Every row gives one point. Two turns around zero, p and q, are shown by what they do to some points. Where does a point land after both, in the order given? Backwards means that the second turn is done in reverse. Each puzzle has new turns, and all numbers are rounded.

Turn p:
[16  3  8] => [-13   3  12]
[  3   5 -12] => [  5 -11   5]
[ 8 -3  7] => [-10   4   3]
[ 12 -14 -29] => [ -7 -33  -6]
[-9 -4 48] => [-12  47  -5]
[-29  14 -21] => [37 -9 -7]
Turn q:
[41 13 -5] => [ 28 -10  32]
[-5  7 -9] => [-4 11  4]
[-32 -24   2] => [-14   8 -37]
[-4  5 11] => [-10  -8   1]
Where do these land?
p, then q: [ 28 -12   7] => [-25   5 -19]
p, then q backwards: [-23  15  12] => [  9  -8 -27]
p, then q: [-12 -11  16] => [-4 17 15]
p, then q backwards: [  7   7 -36] => [26 -3 27]

Turn p:
[  8  15  -5 -21] => [18 -9 -7 18]
[-22   2  14  -1] => [ -6  -8 -18 -16]
[  7 -39  -7  12] => [-26  31  11   4]
[13 -4 19  3] => [-17 -13   7   7]
[  0 -23  -8  10] => [-13  22   6  -3]
[ -5  48 -13  -4] => [ 44 -23   1  -9]
Turn q:
[-5 19  1  7] => [-10 -16  -9   2]
[-41  -3 -26   3] => [ 24 -21 -12 -35]
[ 27 -11   4  18] => [ -5  27 -13  17]
[  1 -11  -3 -37] => [  2   7  36 -13]
[-7 15 13 31] => [  0 -16 -28  19]
[ 11   6   0 -19] => [-14   3  17  -2]
[ 15 -15  11  -3] => [ 3 18  9 13]
Where do these land?
q, then p: [-5  0  0 34] => [18 24 17  1]
q, then p: [-14 -12   8 -15] => [-16 -12   7  13]
q, then p: [ 17  -7 -24  -9] => [ 18 -17 -19   2]
q, then p: [-39   8  -2 -15] => [-28  11  -6  29]
p, then q: [ 17  10 -13  -8] => [ -6  11 -12  18]
q, then p: [24  2 31 13] => [  1  -1  22 -35]

Turn p:
[ 12 -14  -5 -14  21 -18] => [ 18  -7   0 -21 -21   7]
[ -9 -21  16   3 -24  -3] => [-11  -4 -33  10  -1  -3]
[-21 -13  -5  26 -10   5] => [ -3  27 -22   5  15  -3]
[ 27  25  10   2 -15 -14] => [ 16 -29  11  24   9   3]
[  2  19   0  -4 -17  12] => [-12 -11  11  11  16  -8]
[-7  1 14 -6 15 11] => [-14   8   9   3 -16   6]
[-15  16 -18  -5  -2  -4] => [ -5   1   9 -14  22   8]
[-16  -6 -26  -5  22 -20] => [ 12  12   1 -35   4  17]
[27 -7 14  1 10 30] => [ -1   3  14  17 -27 -27]
Turn q:
[ 19 -21  27  12  -7  16] => [-17 -21  -8 -32   5 -12]
[-12  16   0  20 -12  26] => [-19  21 -20  -6  14  12]
[ -3  16   7 -14 -17  22] => [  5   1 -31  -5  -1  16]
[-18 -19 -21 -12  16 -18] => [ -3  -8  22  33 -13  -3]
[ 11 -16   5  -6  11 -19] => [  8 -15  18  -2  -8 -15]
[  7  12 -14   2 -14 -15] => [14  8 14 -4  5 18]
[-22   7  20  10  -2 -15] => [ -9  22   3  -8 -24  -5]
[-1  1 -4  9 11 19] => [-11   3 -10   6  16  -8]
[ 20   5 -20 -20  14 -17] => [ 33 -11  14  16   8  -4]
Where do these land?
p, then q backwards: [ 10   6  -7   3 -15  -8] => [16 -1 -7 -7  8  7]
q, then p: [-9 -4 38  4 -9 -6] => [-17 -27 -11 -14  18   2]
q, then p: [-12 -12 -15 -13 -17  13] => [-10  24  -7   1   3 -19]
p, then q: [ -7   2 -16  19 -11   1] => [ 14  10   5  10  10 -17]
q, then p: [  0 -12 -16  -9  15  -7] => [ 12  10 -14  15  -8   3]
q, then p: [  7 -13  20   8 -11  10] => [-15  -7  -8 -24  -2   3]
p, then q: [ 10  33  -5 -11  48  -3] => [  1 -12 -39 -40 -15 -11]
